Each row of a before or after table is a point. The points were changed in one or more steps. Then noise was added and the rows were shuffled. The steps act on columns, c1 being the first. Name the steps. A step turns or swaps two columns, mirrors them in a line or flattens them onto one, adds a multiple of one to another, or multiplies or shifts one. Angles are multiples of 10 degrees, from the lower column toward the higher: turns from -170 to 170, lines from 10 to 170 but not 90. Use the fewest steps. Two steps may share a column if one is a turn and the other turns, adds or multiplies; they go together, in the order done. Otherwise the lowest column goes first.
(in the rows, 128 means zero)

Before (13 x 3):
[[179  79 115]
 [ 96 108 142]
 [184 157  75]
 [147 131 102]
 [129 187 147]
 [193 128  96]
 [145 175 146]
 [131 101 149]
 [125 148 165]
 [155 183 105]
 [142 109  91]
 [183  79 109]
 [113 185 162]]
After, 13 rows:
[[124 178 166]
 [184 111  82]
 [184 189  48]
 [130 214 146]
 [141 139  84]
 [195 158  62]
 [ 97 140 160]
 [177 108  88]
 [131 133 148]
 [115 213 169]
 [146 160  92]
 [155 214  92]
 [148 207 137]]
Steps: add -0.5 times c1 to c3; shift c2 by 30

Before (9 x 9):
[[111 125 155 119 151 122  39 104 107]
 [ 80 195  82 101 137 115 142 104  97]
 [141 174 142 170  96  87 102 136 121]
 [118 160 152  98 154 216 152 119 122]
 [129 156 119 170 164 128 113 149  99]
 [102 168 116 181  87 191 177  95  71]
 [126 149  90 166 120 115 160 100 114]
 [ 37 157 182 104 103  93 130 131 145]
 [ 48 176 133 159 112 100  63 106 165]]
After (9 x 9):
[[120  96 102 130 132  80 162  53 111]
 [150 154 129 120 148 134  43  67 109]
 [106 130  84 112 208  92  62  76 172]
 [161 120 101 139 131  85 117 177 101]
 [154 148  98 177 135 184 153 107 117]
 [137  82  62 116 174 150 138  63  98]
 [ 92 142  78 112 117  79 102 152 125]
 [104 181  96  97 217 134 128 134 146]
 [ 86 114  87 178 158  98 181  46  72]]
Steps: turn c1 and c5 by -90 degrees; turn c2 and c3 by -90 degrees; turn c4 and c6 by -70 degrees; multiply c4 by 0.7; multiply c8 by 2.5

Before:
[[ 97 180 151 135 185 158  64 121 123 101 201  93 181  81]
 [179 168 115 154 176  88 103 124 148  94 132  98 117  76]
 [143 128 112 116 138 186 134 208  83 109 124 174 111 196]
 [ 84 125  95 114  84 134  65 124 167 172 165 161 140 189]
 [238  92 111 194 153 187 163 135 169 164 157 171 125 124]
 [ 95  48 162 142  57  89  56 142 214 138 187 138 119 175]
 [162 159 132 182  79 116 132 102 172 126 150  34 178  93]
 [145  72 130 127 198  91 129 104  98  80  73 138 164 118]
 [123 127 123 122 125 101 165 135 104 113 178 158  93 142]
 [131 131 133 116 108 130 159 105 193 128 109 122 142  86]
 [135 110 132  52  98 127  88  93 125 157 147 128  78 116]
 [103  72 115 185 115 101 108 105 150  88 141 113 150  39]
 [114 113 161 192 167 120 122 182 100 148 137 113 166  79]
 [ 98 127 131 198 167 179 181 134 104 116 109 123 102 132]]
After (14 x 14):
[[143 126 108 117 134 184 109 206  87 136 123 146 109 204]
 [136 163 132  54 106 125 158  92 123  91 149 135  78 109]
 [129 131 122 123 127  99 112 128 108 168 182 154  95 151]
 [ 97  63 148 124 163 161 100 121 119  68 197 117 174  71]
 [244 155 111 198 160 187 169 136 176 163 157 169 124 143]
 [110 188 117 187 137 101  91 108 148 108 142 137 143  44]
 [129 128 129 114 110 131 127 104 196 155 109 132 146  87]
 [143 160 131 129 216  97  81 108  94 131  72 140 169 122]
 [ 85 147 101 111  88 136 171 126 168  63 164 134 140 197]
 [ 90 232 163 145  89  89 138 145 216  57 189 118 118 171]
 [115 130 161 188 174 116 147 186  98 120 140 127 160  78]
 [183  75 113 151 161  82 100 123 144  98 134 119 115  64]
 [104 115 133 195 165 178 113 132 100 175 108 116 104 137]
 [160 120 138 183  73 114 127 100 173 127 151  47 182  67]]
Steps: mirror c2 and c5 in the line at 100 degrees; swap c7 and c10; turn c12 and c14 by 20 degrees

Before:
[[ 95  80 126 164 122  65 153  89 107 138 138 135 129 110 249 109 128 137
  152 124 120 146 168  79 133 123  88 150 125 111 148 174]
 [114 115 164 165 126  98 136 127 139 142 185 116  63 155  89 143 171 148
  123  80 186  70 191 146  30 125 144  98  86 138 130 118]
 [ 97  76 116 133  99 118 148 152 123 134 120  88 100 148 104 168 188 142
   83 100 179 107 169 185  75 112 170  93 124 111  75  83]
 [126 128 160 199 102 105 102 144 145 131 127 113 110  70 214 125  99 143
  161 161  79 126 190  65 162 161 182 126  99  99 116 133]
 [ 77 140 117 174 135 111 153 182 153 122 145 129 129 139 102 204 166 161
  121 114 163  86 195 150  80  97 157 101 132 124 147 110]
 [ 77  64 150 154 135 131 156 158 151  94 162 155  94 124 115 148 192 143
  125  80 157  82 150 152  81 106 155 117  67 132 154  64]
 [179 185 102 134 158 131 161 105 136  57  94 149 134 150 139  91 100 137
  202 213 151 160 165 175 162 144 130  74  99 203  83 132]
 [109 136 127 164  84  78 105  59  88  94  97  92 140 118 195  97 107 114
  185 133  70  94 174  63 151 108 122 160 103  74 133 137]
 [113 117 143 168 120 107  99  64 120 112 149 161 135 106 224 147  99 105
  172 142  34 140 173  99 120 124 147 118 148 140 109 111]
 [121 169  74 124 140 102 113  66 146  86  86 143 119 188 114  87 105 121
  136 225 144 155 167 161 181 185  78  42 117 177 121  77]
 [101  92 116 168 143 148 185 147 160 128 138 140  99 133  60 144 159 181
  115  68 173  91 179 140  67 145 145 113 154 105  96  76]
 [182 152  99 114 169  78 110  89 200  71 102 167 111 146 139 131 116 144
  185 151 168 130 167 177 206 147 121  59 133 170 103 130]
 [ 98 122 132 170 147 133  76  91 156 113 126  89 109 110 200 110  98 122
  161 132  75 129 144  97 128 133 163 168 117 141 158 183]]
After (13 x 32):
[[ 99 124 126 168 166 138  78  95 154 118 124  89 111 105 198 114 102 122
  155 132  72 139 113  91  98 131 159 150 116 138 160 181]
 [ 78  66 143 155 118 130 159 156 153 102 167 153  92 121 116 147 186 146
  122  84 155 103 116 153  67 112 153 132  62 139 161  67]
 [ 97  77 127 169 153  65 150  87 112 142 142 129 130 110 248 113 130 146
  151 131 124 149 142  80 106 120  92 121 121 115 164 182]
 [101  99 121 168 110 147 177 147 162 132 138 144  98 133  67 142 153 177
  114  75 176 118 178 143  45 148 143 145 152 105 146  80]
 [118 167  78 121  42 101 114  70 153  85  78 142 116 185 115  85 109 126
  134 227 135 159 160 160 163 181  72 142 111 183 150  75]
 [186 149  98 114  54  81 110  90 199  73 104 163 110 144 138 131 115 143
  186 156 168 149 169 183 180 150 122 166 135 170 141 130]
 [113 108 141 162 119 102  95  62 118 106 148 160 144 109 222 154 101 106
  171 142  42 135 170  98 102 124 149 126 149 134 150 109]
 [186 187  97 125  76 138 165 106 137  59  91 148 133 149 132  86  99 141
  204 221 151 156 178 169 140 150 126 161  98 203 128 132]
 [102  73 116 129  91 118 150 152 122 137 117  89 104 144 103 173 192 138
   88 104 181 124 192 183  53 108 170  95 130 109 127  81]
 [131 126 158 192 124 107 101 148 142 130 119 110 114  75 219 117  96 141
  163 155  81 143 178  58 142 161 179  98  97  91 170 137]
 [107 138 133 160 166  80 109  55  85  86 102  87 139 109 204  95 104 119
  185 132  71  95 157  62 137 113 124  85 108  73 168 135]
 [115 106 165 166  93  86 128 126 136 139 179 116  72 154  90 143 172 158
  123  87 180 120 166 147  12 116 147 133  91 140 173 112]
 [ 81 140 118 172 105 114 152 188 151 120 138 135 125 133 101 204 166 160
  116 115 169  85 155 156  60  97 156 133 132 123 190 113]]
Steps: swap c5 and c28; add -0.7 times c13 to c22; turn c23 and c31 by 50 degrees; shift c25 by -20

Before:
[[158 123  79 133 143 151 104 175 135 131  98 135 129 104  69 103 142 134
   99  94 143 148 141  75 117 157 114 152 107 133 127 116 179 146 144 123
  138 100 147 153 131 152  91 124 109 128 105 151 142 131  91 209 103 105
  143  89 141 136 140 124 139 135 182 145]
 [110 130 131 138 152 133 136 134 119 182 125 157 104 146 140  90 115  49
  162 166  87 122 124 139 122 130 183 111 132 139 107 153 129  76  69  94
  115  55 136 152 111  85 146 123 157 139  84 154 104 136 115 116  68 130
  129  89 133 143 139 120 126 118 103 147]
 [163 148 107 115 159  99 128 149 144 103 118 115 129 124 135 159 118 151
   88  93 126 126 132 125 110 100  96 103 132 159 118 138 127 153 148 108
  122 183 155 134 126 122 154 143 141 135 113  74 130 109 102 117  87 208
  120 204  96  83 138 120 130 100 127 128]
 [ 96 146 115 108  67 143 152 137 139 110 163 144 123 109 118 140 155 163
  160 102 153 105 112 128 105 105 130 103 131 142 133 120 116 138 136 137
  121 170 128 138 100 146 153 153 182 134 115  78 149  84  96 117 127  89
  165 154 139 144 168 208 174 143 103 117]
 [141 153  88 226 115  91 200 125 117 143 172 125 115 104 100 119 151 151
  126 120 122 130 155 140 113 107 182 146  90 139 137 249 117 144 112  91
  139 118 166 134 118 164 156 150 111 136 120 151 137 111 177 167 131  89
  110 106 143 101 150 159 107  95 106 134]
 [139 146 125 109 145 148 104 137  84 178 123 133 151 116 146 131 126  72
  144  99  87 101 119 136 113 117 109 113 106 130 146 137 150 120 142 123
  132 181 140  82 171 126  68 128 217 120 111 138 134 126  98 120 147 113
  109 104 141 140 144 132 137 147  86 222]
 [142 120  78 131 142 141 103 126 107 121 104 163 129 173 132  90 161 151
  133 171 107 139 150 126 174 129 116 132 132 141 121 125  94  84  87 104
  117 151 160  70 115 139 113 141 108 132  79 158 130 148  87 120 145 111
  144 108 141 140 126 135 125 104 142 144]
 [161 129 153 114 150 117 113 131 142 107 107 122 163 108 129 100 130 158
  146 107 141 120  95 150 123 101 118  99 110 130 132 175 119  82 114 135
   89 119 137 141 114 157 162 125  95 123 110 136 127 147 107 113 142 119
  136 102 150 133 136 133 131 146  89 132]]
After, 8 rows:
[[159 123  80 138 142 153 102 175 136 131 126 133 126 104  68 102 140 136
   99  93  89 145 143 166 118 158 115 153 107 141 128 114 178 147 143 124
  140 168 146 154 132 151 169 125 107 127 108 152 144 129  91 208 150 107
  143  89 139 149 138 122 139 135 181 142]
 [140 119  77 129 141 139 105 127 108 119 162 163 130 176 131  90 162 149
  134 172 146 132 148 141 176 127 117 129 133 133 121 125  94  83  86 103
  117 132 160  69 115 138 145 141 107 132  77 154 128 147  86 119 107 109
  141 110 141 159 124 134 125 102 142 142]
 [ 95 148 115 108  67 143 151 135 138 111 140 142 124 109 119 142 157 163
  159 102 103 121 112 118 104 106 130 102 132 141 134 118 117 138 137 139
  121  74 128 138  98 148  95 153 182 131 117  77 146  84  96 116 124  88
  163 154 141 167 167 207 175 144 104 114]
 [161 128 154 116 149 115 113 131 141 105 135 124 162 107 132 101 131 159
  147 110 128 109  95 103 124 101 118 100 111 127 129 175 118  83 115 135
   90 152 136 143 112 158  99 126  97 121 111 137 125 147 108 113 115 118
  136  99 150 143 137 133 134 145  87 133]
 [138 146 123 111 144 151 103 136  80 179 171 134 151 115 147 132 128  72
  145 100 166 194 121 141 113 117 109 113 103 123 147 138 149 123 141 123
  133  98 142  83 171 126 149 129 214 120 110 136 134 125 100 120 109 112
  110 102 141 158 144 130 135 148  86 223]
 [111 132 132 140 154 132 135 135 119 182  73 157 105 148 137  91 115  46
  163 164 171 118 123 139 124 133 183 112 131 158 107 150 130  78  70  94
  114 176 135 150 109  84 115 124 157 139  85 155 104 138 114 117 181 131
  130  88 132 167 142 119 125 118 105 146]
 [139 151  88 225 114  91 200 125 116 143  92 127 114 104 100 121 152 148
  125 120 142 106 154 121 112 106 184 145  89 137 139 248 115 141 112  90
  139 100 165 133 119 164 111 149 111 136 121 150 136 108 176 167 121  89
  110 104 144  63 150 158 110  98 107 133]
 [162 146 110 115 160  99 128 150 144 102 176 114 130 122 132 158 116 151
   90  92 127 109 131 131 108  99  95 102 130 170 117 138 127 154 151 107
  123 101 157 132 125 120 107 141 138 135 114  73 131 108 102 117 159 208
  121 203  95  16 139 119 130 102 129 127]]
Steps: turn c11 and c38 by -130 degrees; turn c21 and c24 by -150 degrees; turn c22 and c43 by 130 degrees; mirror c30 and c53 in the line at 170 degrees; multiply c58 by 2.5
